Rows are points. Each copy is the shape, with its points in the same order, turned, moved and blurred by noise. Is it also mirrored, or only turned?
(in the rows, 128 means zero)

Shape (8 x 3):
[[169 139 155]
 [141 157 113]
 [ 88 128 126]
 [116  91 132]
 [161 162 143]
 [102 121 114]
 [179 161 179]
 [114 125 134]]
Copy 1:
[[116 148  86]
 [146 153 119]
 [122 121 165]
 [120  86 127]
 [126 163  95]
 [139 113 152]
 [ 96 169  65]
 [117 119 131]]
Copy 1 is: mirrored
Copy 2:
[[131 117 160]
 [161 122 118]
 [115 121  77]
 [ 94 151 107]
 [152 106 149]
 [121 140  83]
 [134  89 180]
 [116 125 103]]
Copy 2 is: mirrored
Copy 3, 8 rows:
[[157 168 149]
 [154 120 122]
 [ 99 105 147]
 [ 85 148 136]
 [170 146 146]
 [100 113 129]
 [181 172 171]
 [113 129 145]]
Copy 3 is: mirrored

Shape:
[[152 141 161 115]
 [167 131 101 126]
 [154  85 120  97]
 [132  85 124 119]
 [ 96 169 134 104]
 [109 100 186 103]
 [117 105 136 164]
 [105 137 135 121]
 [ 90  93 153 175]
 [124 100 139 157]]
Copy 1:
[[159 131 115 143]
 [119 155  89 111]
 [145 130 113  72]
 [124 117 130  84]
 [140 173 163 148]
 [169  97 167 118]
 [ 95 104 138 124]
 [127 145 154 132]
 [ 90  82 166 128]
 [104 101 131 119]]
Copy 1 is: only turned
Copy 2:
[[143 141 155 166]
 [ 88 118 134 137]
 [116  79 126 163]
 [134  86 124 139]
 [152 171  98 147]
 [200 102 127 167]
 [149 112 131  93]
 [148 133 115 132]
 [176 105 134  84]
 [150 101 142 105]]
Copy 2 is: only turned
Copy 3 (10 x 4):
[[109 111 176 151]
 [ 88 156 138 144]
 [ 79 119 130 102]
 [105 110 117 110]
 [167 147 170 124]
 [138  67 162 119]
 [135 107 105 154]
 [146 128 146 125]
 [163  86  94 147]
 [127 106 109 146]]
Copy 3 is: mirrored
Copy 4, 10 rows:
[[136 138 115 180]
 [152 162 109 121]
 [100 173 133 133]
 [102 146 142 124]
 [123  97  71 151]
 [ 87 114 140 184]
 [135 105 157 128]
 [121 105 110 142]
 [123  76 178 130]
 [132 114 161 128]]
Copy 4 is: only turned

Shape:
[[117  83 125 119 123 132]
 [138 105 124  84 156 158]
 [133 136 119 136 105 143]
 [118 113 143 132  87 127]
 [136 135 169 139 172  68]
 [119 180  96 110  98 150]
 [136 159 140 149 154 127]
 [125 140 176  70  69 106]
 [ 85 129 106 117  76 159]
 [128 138 117  93 133 129]
 [128  98 108 118 127 123]
 [164 133 125 136 149 127]]
Copy 1:
[[167 134 139 115 136 146]
 [138 184 122 142 126 153]
 [116 114 145 141 154 141]
 [137 112 166 113 157 135]
 [122 143 102  81 129  63]
 [104 118 152 190 158 121]
 [ 91 123 117 123 116  98]
 [125 162 203 117 194  94]
 [149 104 183 171 147 144]
 [136 154 133 151 152 115]
 [158 132 119 130 149 143]
 [103 140  98 119 141 134]]
Copy 1 is: only turned
Copy 2, 12 rows:
[[130 135 120  91 143 153]
 [145 125  75 109 172 119]
 [108 102 145 134 152 128]
 [111 143 161 121 144 124]
 [198 123 130 161 104 156]
 [ 69 113 115 167 164 110]
 [142  88 128 153 117 116]
 [124 181 161 171 190 126]
 [ 58 145 123 124 145 114]
 [126 124  92 147 169 136]
 [123 122 122 108 151 165]
 [159  77 117 141 159 130]]
Copy 2 is: only turned

Shape, 11 rows:
[[174 119 118 155 134 145 117  91]
 [164 132 125 130  93 184 116  92]
 [118 120  85  95 139 100 105 128]
 [100 185 108  99 162 114 132 112]
 [138 104 155 119 132 149 125 123]
 [125  80 103 113 112 105 121  92]
 [130 146 150 147 111 127 115 106]
 [161 134 165 133 116 143 135  88]
 [103 175 152 183 154 164 115  86]
 [115 114  71 112 125  87 143 147]
 [106 156 123 100 145  86  98 140]]
Copy 1, 11 rows:
[[122 170 146  93 139 138 137  89]
 [ 92 149 159  69 135 111 101 100]
 [129 112  78 124 155 126 140 131]
 [100  76 101 115 145 100 192 107]
 [132 128 164 102 131 137 132 138]
 [150 137  92  84 131 142 126 133]
 [133 116 150  98 109 111 133  95]
 [142 138 175  74 133 113 142 101]
 [ 94 101 167 103  79 130 169  56]
 [129 135  64 139 135 108 145 151]
 [138  73 107 146 146 113 152 117]]
Copy 1 is: only turned
Copy 2 (11 x 8):
[[144  96  86 107 177 124 144 129]
 [122  72  90 113 134 166 130 133]
 [134 150 163 125 162 123 134  96]
 [130 126 168 183 142  97 155 140]
 [115 142  96 106 121 136 157 129]
 [143 157 106 118 152 136 105  89]
 [108 123 106 131 151 131 134 159]
 [127 117  71 134 134 153 150 150]
 [ 93  82  84 154 143  71 148 168]
 [166 164 174 106 158 112 115 116]
 [100 161 173 144 160 114 152 127]]
Copy 2 is: mirrored
Copy 3:
[[158 136 159 164 104 116 143 156]
 [160 149 112 139  94  98 123 180]
 [109 126 141 124 123 172  97 114]
 [110 150  97 179 151 157  92 101]
 [154 122 129 118 131  96 126 121]
 [135 150 153 101  92 149 135 110]
 [155 136 100 148 133 131 154 134]
 [185 141 113 153 116 101 139 127]
 [132 171 103 190 177 102 167 147]
 [ 86 108 132 130  92 167 117  96]
 [126 112 109 141 160 180 107 104]]
Copy 3 is: mirrored

Shape, 13 rows:
[[170 129 121 113 180 143 130 124 122]
 [107 158 145 142 102 152 111  96 122]
 [154 159  92 129 174 148 125 137  90]
 [131 139 131  86 126 124 167 126 105]
 [123 109  83 119 187 162 133 115 118]
 [145 151 144 128 117 121 123  68 131]
 [182 121  64 102 163 168 157 152 122]
 [168 105  99  93 159 157 108 161 110]
 [109 165 162 142 122 128 126 120 168]
 [106 135 134 140 115  80 126 122 128]
 [113 132 142 158  92 110 123 105 140]
 [159  93 125 112 167 150 163 158  85]
 [140 157 146 169 112 136 137  99 139]]
Copy 1:
[[144 119 133 135  69 184 117 142 128]
 [137  88 133 138 128 108 150 111 165]
 [115 107 171 133  51 151 134 117 104]
 [105 148 136 162 114 152 135 147 138]
 [166 125 170 128  69 141 137 157  95]
 [134  76 147 141 144 149 116 134 161]
 [128 159 170 107  68 192 153 148  93]
 [134 150 133  92  48 161 129 155 128]
 [150  83  91 143 144 133 151 109 131]
 [112 103 111 143 147 107 100 138 107]
 [134 100 122 123 165 109 115 121 134]
 [141 181 151 138  62 155 106 129 119]
 [144  93 143 133 147 142 126  88 139]]
Copy 1 is: only turned
Copy 2:
[[ 96 149 146 135 143 165 134 119  90]
 [104 139 123 139  86 118 151 109 165]
 [108 163 129  99 119 171 166 115  90]
 [127 178 118 134 140 155 110  92 144]
 [ 85 166 121 111 134 158 127 165  98]
 [ 95 138 167 133 124 117 139 103 168]
 [136 177 155 121 128 202 120 153  80]
 [122 135 130 118 120 173 104 132  65]
 [114 121 115 178 129 133 162 109 175]
 [142 128 111 117 155 112 145 106 169]
 [139 127 130 142 128  95 151 121 176]
 [125 189 115 136 143 142 111 121  58]
 [122 153 150 154 117 111 178 114 151]]
Copy 2 is: only turned

Shape (14 x 11):
[[134 122 157  97 142 122 146 138 161 138 147]
 [157  61 128  91 151 123  86 140 164 124 135]
 [114 154 125 145 147 139 137 157 139 154 162]
 [179 114 127 141  94 158 103  99 113  83  92]
 [121 106 152 156  94 178 154 126  82 127  94]
 [109 168 176 149 125 125 122 203 130 148 145]
 [189  86 121  87 137 131  85 134 129 149 149]
 [114 155 164 105 122 126 116 157 125 149 173]
 [118 137 127 113 133 111 119 150 138 163 116]
 [120 129 150 157 100  95 111 140 113 132 157]
 [137 147 140 123 119  97 152 188 120 141 155]
 [150  95 133 166  90 177 145 126 122 115 112]
 [120 148 160 139 167 108 134 164 106 135 152]
 [136  89 106 119  98 168 115 127 106  82 113]]
Copy 1:
[[107 124 118 159  84 138 122  98 116 119 137]
 [ 92 154 124 169 114 136 113 159  84 108 184]
 [119 131 139 137 115 125 125 107 166 155 126]
 [152 100  77 104 156  76 144 162 112  86 163]
 [ 89  95  93 109 156  56 146 105 128 124 127]
 [ 93 152 143  86  80 121 148  91 172 144 140]
 [131 152 129 146 110 102 107 148  67 125 176]
 [109 141 118 117  67 125 129 110 141 171 136]
 [108 131 148 118 112 138 144 129 117 135 124]
 [ 93 114 132  97  78  93 101 149 156 127 132]
 [109 110 156 104  78 124 115  85 141 138 151]
 [115 106 104 139 157  53 147 125 135 100 150]
 [ 98 135 129  98 108 141  90 103 157 139 129]
 [106  87  85 130 152  91 145 149 115 119 184]]
Copy 1 is: only turned
Copy 2 (14 x 11):
[[ 97 123 107 135 150 116 118 142 138 163 131]
 [ 95 161 130 133 137 179 120 126  99 203 136]
 [103 105 142 158 128 120  88 118 156 126 138]
 [169 125 111 131  66 149 104 182  67 150 125]
 [188  69 127 136 139 111 120 159  68 134 111]
 [115  85 141 111 168 123  72 148 168 118 167]
 [104 142 103 129 111 206 134 116 104 160 134]
 [115 116 104 106 149 125 107 113 162 121 160]
 [ 87  94 140 100 127 125 116 136 135 150 122]
 [119 130 137 117 124 116 104 136 103  98 166]
 [ 94 126 125 117 171 136  89 155 152 101 131]
 [156 108 116 162 124 128  87 155  65 147 109]
 [116 116 145 137 159 131 126 159 168 116 153]
 [182 141 126 120 108 149  96 136  81 155 108]]
Copy 2 is: only turned
Copy 3, 14 rows:
[[127 116 129 124 182 115 161 124 126 120 131]
 [155 130 127 141 167  80 177 101 199 123  85]
 [127 125 157 114 134 118 143 165  94 113 108]
 [113 165  87 115  99 130 116 120 201 153 122]
 [118 154 149  59 108 118  80 113 158 151 130]
 [126 165 181  95 148 116 169 177 103 111 156]
 [170 144 106 130 158 105 147 113 186  82  86]
 [162 139 128 108 153 108 148 152 101 105 149]
 [133 111 161 131 138 130 139 142 147  96 140]
 [149 169 144 120 102 118 147 113 113 104 142]
 [125 168 168 145 167 127 137 146 105  96 127]
 [ 90 162 125  76 117  92 104 118 161 144 111]
 [155 153 168 114 143 153 161 137 104 123 123]
 [141 155 123 129 113  90  90 114 173 171 117]]
Copy 3 is: mirrored

Shape (17 x 12):
[[104 145 139 171 154 128 112 125 122 123 171 109]
 [119 172 173 138 134 120 160 117  96 149 162 137]
 [141 149 174 155 137 115 136 155 154 120 179 128]
 [146  89 126 141 112 153 124 121 166  90 107 133]
 [121 117  90 120 134  97 102 154  98 159  98 136]
 [117 132 177 138 143 106 159 138 129 118 174 103]
 [123 125 105 157 107 152 117 172  85 162 104 122]
 [131 121  89 151 139 104 127 148  74 185  85 116]
 [171  91 109 131  98 146 123 141 150  90 141 115]
 [123 147 162 130 157 136 143 131 117  88 173 137]
 [145 121 140 123  80 144 106 115 181  83 117 106]
 [123  97 108 118 121 139 111 140 115 192 118 145]
 [153  95 114 141 134 131 106 125  86 185  97 115]
 [151 124  94 128 135 157 135 137 175 116 112 105]
 [181 114 110  95  80 156 104 108 151 118 143 112]
 [136  89  77 136  80 139 132 117 148 126 122 119]
 [144 152 144 183 156 100 138 136 132 120 159 157]]
Copy 1:
[[130 148  87 154 141 133 120 116  95 161 138 118]
 [128 176 136 133 131 178  88 139 106 162 116 128]
 [ 75 158 102 138 147 171 124 121  81 140 116 135]
 [ 77 110 109 102 148 110 141 101 152 101 157 144]
 [139 157 158 144 109 126 181 108 148 135 150  89]
 [109 143 112 127 168 189 114 131  90 152 138 122]
 [141 174 155 155 126 126 171  92 145 151 164 152]
 [171 177 159 173 127 142 180 106 167 127 148 107]
 [ 63 103 116 133 148 124 165 122 143 119 150 156]
 [ 89 139 129 143 158 145  83 125  93 164 128 119]
 [ 65 125  99  81 135 107 145 152 124 106 165 155]
 [144 134 151 121  90 151 167  82 158 135 142 126]
 [153 148 144 163  95 154 162 105 164 109 172 126]
 [115 111 130 125 156 100 162 109 111  89 128 153]
 [ 78  94 137 114  92 119 159 157 139 110 148 165]
 [116 103 113 111 138 115 178 122 170 130 134 155]
 [ 93 176  91 164 145 151 114 108 117 135  98 115]]
Copy 1 is: only turned
Copy 2, 17 rows:
[[ 90 147 102 153 113 150 130 183 145 113 167 119]
 [ 54 103 145 151 137 132 109 182 126  90 136 114]
 [ 89 130 143 174 124 150 155 167 172  88 129 134]
 [174 128 100 125 131 127 147 116 164  95 131 117]
 [ 99 159 111 114 160 114 119 132 111 169 123 162]
 [ 84 101 133 172 113 123 151 182 154 106 142 121]
 [100 187 105 141 174  91  95 138 139 124 129 131]
 [ 98 155 102 131 179  98  83 150 103 161 134 174]
 [181 151 128 141 156 123 159 145 166 115 128 101]
 [ 84 118 125 161 124 156 158 152 133 100 149  84]
 [170 128 144 106 117 128 131 128 199 101 129  98]
 [106 153  92 108 164 114 106 154 124 137  73 146]
 [114 138  76 117 194 114  92 160 138 143 125 159]
 [178 150 123 160 125 141 105 131 154 128 109 123]
 [173 138 142 101 163 146 133 160 184 126 104  90]
 [183 160 120 109 138  97 126 157 135 112 119 120]
 [ 93 133 132 161 137 163 147 158 124  79 159 157]]
Copy 2 is: only turned
Copy 3 (17 x 12):
[[113 159 155 108 131 123  96 101 121 144  94 117]
 [123 119 143 116  59 121  96 118  92 131 104 136]
 [127 151 170  93 124  99 132 128  80 124 104 130]
 [135 140 119 128 169 133 176 149 153 109 105 125]
 [142 170 109 154 124 149 117 129 123 166 182 136]
 [152 138 165  91 117 105 100 135 102 133 100 161]
 [154 182 127 126  91 165 127 136 145 136 165  98]
 [146 176  82 135 100 154 102 148 133 179 174 108]
 [169 137 110 105 164 100 174 133 159 106 134 115]
 [126 140 149 105 110 107 124 100 114 113  93 169]
 [151  93 142 111 177 144 177 125 137 107 125 112]
 [138 158 137 172  96 127 140 144 149 166 172 115]
 [159 155  99 140  99 148 137 140 146 192 144 101]
 [111 124 120  89 158 130 164 148 157 127 151 111]
 [170  92 116 122 147 105 177 112 160 129 146 101]
 [146 129 109 147 162 123 135 151 172 109 154  93]
 [105 170 120 111 124 101 120 120  70 129  97 125]]
Copy 3 is: mirrored
Copy 4 (17 x 12):
[[101 132 146 115  90 130 104 159 133 131 147 203]
 [102 135 162 165 121 189  70 153 122 143 145 182]
 [ 92  94 156 139 138 147  97 145 149 109 149 201]
 [118 106  84 129 155 123 166 134 139 132 104 154]
 [143 119 150 132 102 121  93 134 158 155 121  84]
 [ 96 121 143 156 128 131  84 153 122  92 158 187]
 [136 107 177  99 116 145 113 136 144 146  72 113]
 [132 124 166 116 108 101  72 147 138 163  96  82]
 [164 108 108 118 173 114 151 149 147 121 114 162]
 [128 124 135 173 111 148 105 141 126 126 136 219]
 [134 131  79  93 168 149 146 125 139 104 136 170]
 [113 142 176 134 130 136 133 131 151 138 117  95]
 [119 155 154 112 137 117  92 153 168 157  89 110]
 [135 115 115 101 162 102 140 101 110 146 125 160]
 [159 162 121  97 191 143 152 127 167 127 135 161]
 [149 116 123  93 166 124 159 169 117 141 122 118]
 [ 99  84 143 146 122 138  90 166 160 161 155 189]]
Copy 4 is: mirrored
